Each row is a point. The window is the flat piece filled in between its corners: a triangle in 3 columns, a solid with four corners in 4, and so on. A path goes straight from each point to the next, and from the last back to the first. After which points does the path pass through the window?
(in the rows, 128 means zero)

Window (3 x 3)
[[144 129 112]
 [183 153 112]
 [ 67 160 123]]
Path:
(1): [165 150 145]
(2): [196 146 148]
(3): [189 152  68]
(4): [129 145  69]
(5): [165 131 136]
(6): [ 71 137 165]
(7): [ 76 175  90]
(8): [173 145  74]
Through the window after points: 4, 6, 8

Window (4 x 4)
[[187  91 135 158]
 [101 138 186 126]
 [169 177 150 136]
 [ 36 103 148  79]]
Path:
(1): [ 90 100 137 147]
(2): [161 136 145 178]
(3): [186  92 167 109]
(4): [ 56 104 156  66]
(5): [ 41 120 135 142]
(6): [107 136 149 199]
(7): [151 123 168  77]
(8): [172 106 175  82]
(9): [124 100 122 163]
(10): [106 130 163 153]
(11): [180 110 182  85]
(12): [108 134 193 110]
(13): [100 139 165 149]
(14): [110 130 149 180]
(15): [155 112 177  92]
(16): [106  60 164  85]
Through the window after points: 4, 6, 8, 10, 12, 14

Window (6 x 6)
[[110 139 124  94 155 117]
 [145 154  88 160 137 135]
 [187 122 249 153 189 150]
 [197 126 102 130 163 147]
 [200 155 130 129 129 109]
 [ 44  71 115  92  97 113]]
Path:
(1): [ 72  75 118 105 120 100]
(2): [ 65 105 120  90  85 155]
(3): [147 161 147 123 112 177]
(4): [157 130 146 152 170 121]
(5): [172 142 136 143 174 106]
(6): [176 171 166 103 147 203]
(7): [155 158 201 137 151 191]
(8): [181 103 195 143 188 100]
(9): [164 137 109 156 192 103]
(10): [142 149 117 129  68 177]
(11): [ 96 130  94  91 102 154]
(12): [ 95  94 124 135 133 102]
(13): [194 116 135 138 170 102]
(14): [170 155 152 125 138 186]
(15): [120 139 118 118 104 166]
(16): [122 110 107 133 144  88]
Through the window after points: 1, 3, 7, 9, 11, 13, 15

Window (6 x 6)
[[116 151 157 124 107 169]
 [187  82 196  65 151 155]
 [  7 177 122  53  81 151]
 [151  88 203 106  96 140]
 [ 94 112  95 152  97 123]
 [ 82  87 158 130 141 148]]
Path:
(1): [ 78 113 122 128  78 156]
(2): [ 75 152 133 140 152  88]
(3): [159 103 190  95 149 125]
(4): [151  85 177  78 131 170]
(5): [134  90 189  79 119 184]
(6): [139 112 199  82 136 116]
(7): [ 98 126 119 139 119  97]
(8): [105 103 114 132  93 154]
(9): [104  95 149 115  98 193]
(10): [100 130 159 106 124 117]
(11): [103 168 140 115 123  85]
(12): [ 55 123 130  74  99 192]
Through the window after points: 3, 7, 9

Window (8 x 8)
[[ 88  55 128 136  72  79 111 152]
 [159 124 109 130  79 163  67 189]
 [156 108 125 149  94  69 166 145]
 [151 104  98 133 155  58 131 122]
 [ 84 178 177 113 171 184 150 161]
 [115 140 190  39 157 154 154 173]
 [152 249 108  26 146 112 153 112]
 [115  72 113 116 108 144 155 140]]
Path:
(1): [146 114 134 128  86 154 101 143]
(2): [138 115 103 118 113 122 119 179]
(3): [115 133 108 121 113 101 139 224]
(4): [124 109 172 124 123 155 113  70]
(5): [108  85 156 114  82 122 113 101]
(6): [126  99  97 124 121 104 147 176]
(7): [106 135 120  97 135 121 145 173]
(8): [133 128 174 144  99 125  99  88]
(9): [130 101 176  88 139 152 135  99]
(10): [112 126 115  87 120 121 164 208]
(11): [108 157 103  72 123  92 141 203]
(12): [141 157 149 104 134 118 123 101]
Through the window after points: 1, 3, 5, 7, 9

Window (9 x 9)
[[162 123 100  51 117 158 136  92 136]
 [ 59 162 132 172 134  99 164  88  60]
 [109 125 134 143  95 142 217 145 117]
 [124 187 104  98 129  71 188 177 139]
 [ 55 106 113 116 100 146  89 194  69]
 [ 75 214 117  84 193 103 104 131 201]
 [153 178 132 133 117 175 120 192 129]
 [197 125  45  86 151 164 166 110 179]
 [108 106 151 161  80 129  68 137 113]]
Path:
(1): [150 126 112  97 177 138 172 136 143]
(2): [106  65 145 150 186 110 162 149 108]
(3): [ 99 205 112 129  29 157 200 127 113]
(4): [106 192 100 107 104 119 156 137 150]
(5): [177 117 128  87 164  95 168 195 103]
(6): [115 102 152 105 142 120 123 168  97]
(7): [ 80 135  67 114  93 164 109 160 106]
(8): [102 165  76 117  73 164 123 169 140]
(9): [149 113 169 109 171 129 111 166 113]
(10): [161  81 144  79 188 119 180 135 170]
(11): [134 155  90 106  95 158 131 161 139]
(12): [120 154  36  75  64 120 108  84 163]
Through the window after points: 2, 4, 6

Window (11 x 11)
[[136 106 136  81 103 139 101 212 175 165  89]
 [ 52 162  94 172 178 128 143 132  65 139 111]
 [113 189  91  97 153 111 147 100  97 110 120]
 [ 87  90 166  79 179 113 117 179 147 150 132]
 [ 79 171 174 104 141 137 139 175  88  87 103]
 [188 128 165 112 131 196 172 117 186 162 134]
 [197 126 125 152 114 148 137 164 241 120 182]
 [187 114 128 125 105 209 116 152 170 142 249]
 [ 98 204 152 124 133  80 149 158  90 159 126]
 [176 164 131 164 140  91 141  87  71 113  96]
 [162 191 113 133 188 126 139 169  94 128 126]]
Path:
(1): [ 95 182 190 111 162 163 111 144 111 121 103]
(2): [108 134 119 109 116 102 172 197  96  82 136]
(3): [120 121 179 115 145 122 182 205  85  90 124]
(4): [104 188 137 108 134 144 104 131 138 144 119]
(5): [161 176 170 125 183 146  96 104 170 139 137]
(6): [154 137 124 130 112 132 180 136 104 132 116]
(7): [126  95 105  93 124 124 197 192 122 123 132]
(8): [152 185 161 143 148 139 115 117 147 143 133]
Through the window after points: 1, 3, 5, 7

Window (12 x 12)
[[164 146 121 117 101 101 124 124 100 141 146  96]
 [ 91 218 111 133 202 174 124 158 170  58 121  80]
 [156  80  70 155  94 175 157 158 163  96  95  98]
 [141 180 133 145 145 138 121 109 138 173 128 116]
 [ 95  68 158 157 133  80 135 162 156 140 101 134]
 [154  69 150 159 127 125 102 150 154 118 135 129]
 [143 105 125 161 147 112 153 129 113 149 157 141]
 [160  70 133 109 162 156 128  75 116  79  87 166]
 [122  93 103 132 160 104  89  92 151 110 128 134]
 [101  38 185 249 161  87 144 155 113 120  68  97]
 [148  95 109 159  55 144 144 114 143 107 136 145]
 [ 94  97 133 132 116 146 108 124 121 166 160 124]]
Path:
(1): [133 118 149 139 152 122 143 108 143 125 121  94]
(2): [129  96 152 135 136 111 147 103 145 123 124 119]
(3): [121 102 138 150 147 120 105 128 119 123 117 149]
(4): [114  90 142 164 137 116 114 168 128 144 112 150]
(5): [105  85 139 132 119 111 159  74 152 128 150  70]
(6): [127  97 147 139 131 135 137 106 145 134 153 105]
(7): [110  98 105 138 123 143  88 148 102 144 111 165]
(8): [132 130 118 190 160 138  88 161 105 115  88 158]
(9): [118 102 144 131 162 123 143 121 163 113 133  81]
(10): [138 115 153 146 132 126 166 107 170 135 158  97]
(11): [138 152 114 153 149 133 104 129 106 158 111 142]
(12): [120 122  90 163 153 130  82 168 107 115 122 166]
Through the window after points: 4, 6, 10

Window (14 x 14)
[[ 72 105 106 139 120 104 128 110 109 124  78 140 124 192]
 [121 142 140 170 132  87  95 133 114  87 159 157  59 157]
 [199 173 145  65 124 171  71 193 141  87  83 126  93  73]
 [118 147  79 120 172 149  89  86 105 123 160 218 199 193]
 [165 118 115 151 120 156 139  96  84  71  92 172  52  76]
 [178 185  97  32  78 200  88 128 139  37 132 131  83 131]
 [104  94 108 142 150  98 110  61 154  77 164 151 222 165]
 [123 120  77 107 165  63 115  65  59 127 164 122 189 181]
 [ 84  97 102 122 169  85 176 161  89  74 159 165 160 181]
 [ 51 167  93 102 197 153 106  53 116 107 174 139 179 131]
 [168  95 105  76 100 174 103 148 147 129 146 146  40  89]
 [195 132 201  92 116 200 134 129 116 100 119 130  43 130]
 [152 154 138 144  53 194 123 142  90 115 147 131  97  85]
 [206 172  96 138 120 192 151 144 157 109 118 107  55 115]]
Path:
(1): [164  69 117 149 154 174  59 131 130  83 137 120  99 156]
(2): [138 109 106 134 119 146 101 128 111  63 143 127 118 146]
(3): [148 141 134 106 126 119 138 114 122 118 120 171 106 141]
(4): [146 157 126  73 123 111 135  79  95 125 118 197 145 140]
(5): [119 104  93 130 143 130 114 134 108  95 150 106 115 159]
(6): [139  35  45 151 156 155 102  85  91  89  86 114 143 152]
(7): [130 219 168  93 131 119 143 118 114 104 177 163 117 138]
(8): [132 185 112  61  59 149 162 134 115 132 129 161  79  79]
Through the window after points: 4, 8

Window (14 x 14)
[[130 182  55 212 103 107 160 122 124 145 163 116 175 154]
 [129 164  56 148 180  76 132 100 137 106 106 131 134 189]
 [113 128 198  91  92 167 170 119   7  50 153 153 124  97]
 [ 68 147  91 123 196 144 149 150 190 143 102 103  89 155]
 [132 107 194  92 137 167 103 150 115 127  97  96 186 158]
 [161 128 107 156  68 130 192 143  80  14 116 178 124  71]
 [136 100 169 118 145 132 127 110 117 186  76  79  95 165]
 [ 60  75  76 132 154 130  90 110 175 129 123 113  92 174]
 [152 203  60 180  98 114 111 146 105  83 144  44 139 151]
 [ 70 130  79 151 165  53 118 149 147 141 110  85 134 130]
 [116 121 157  31  85 164 137  82 101 118 117 116 145  86]
 [ 87 108 216 101 155 114 123  79 195 139 108  90 112 166]
 [170 226  83 193  97  80  87 154 115 134 153 154 133 142]
 [174 102 139  76  90 119 198 147  77  54 195 165 115  99]]
Path:
(1): [179 152 129 187 168 138 117  98  95  72 160  99 131  88]
(2): [130 137 111 181 164 134 128 110 123 117 130 140 123  97]
(3): [130 166  84 133  65  89 162 156 112  98 137 116 149 163]
(4): [ 72 169 120 121 103  92 175 148 130 121  90 113 129 192]
(5): [138 118 132 153 150 151  95  93 112 109 133 107 132  96]
(6): [138 122 133 156 149 155 134  97 132  82 141 127 136  88]
(7): [114 159  99 102  38  78 185 159  90 112 101 136 129 171]
(8): [111 170  76 135  82 103 132 155 127 118 118  88 131 174]
Through the window after points: 2, 6, 8

Window (14 x 14)
[[ 66  80 118 128 197  13 132  91 109 141 142  98  25  81]
 [156 136  83 134 156 174 133 128 115 150 130 142 100  90]
 [161 189 199 194 103  95 168 155 102  89 118  95 154 163]
 [145 123 138 147 127 119 126  74 141 200 103 144  78 104]
 [ 61 165  98 164 161 118 189 139  99 155  70 184 129 125]
 [ 93  45 155 111  91 161 121  88 115 139 199 152  58  72]
 [ 76  62 131 131 161 138 100 100  89 196 131  42 129 124]
 [ 83  22  79 181 120 123 118  53 105 175 147  61 127  80]
 [111 146 123  42  81 114  80 147 127  95 118  87 170  74]
 [191  74 168 102 148  89 158 128 176  87  85 129 166 153]
 [105 171 175 121 143 177 112  68 181  91 148 100 147 123]
 [132 128 135 127 121 192 180 131 200 128  76 113 103 117]
 [123 170 178 204 103 115 106 143 171  87 154 123 116 214]
 [125  95 122 157 134  92 162  96 141 205 190  75 126 137]]
Path:
(1): [115  95 154 143 137 120 124 117 141 162 145 130 125  77]
(2): [ 85 102 120 130 122 133 132  90 100 111 137  86  69 187]
(3): [117 120 121 122 120 137 144  80 133 138 138  77 108 145]
(4): [144  53 173 153 136 117 100 127 152 143 157 125 124  63]
(5): [ 61  74 163 161 102 106 120 142 144 169 192 142 112  28]
(6): [134  74 131 101 115 170 132  61 107 118 150 122  65 140]
(7): [112 162 110 106 119 124 139  44 125 125 120 130 115 174]
(8): [124  94 206 163 164 162 126 168 201 115 148  80 151  58]
Through the window after points: 1, 5, 7
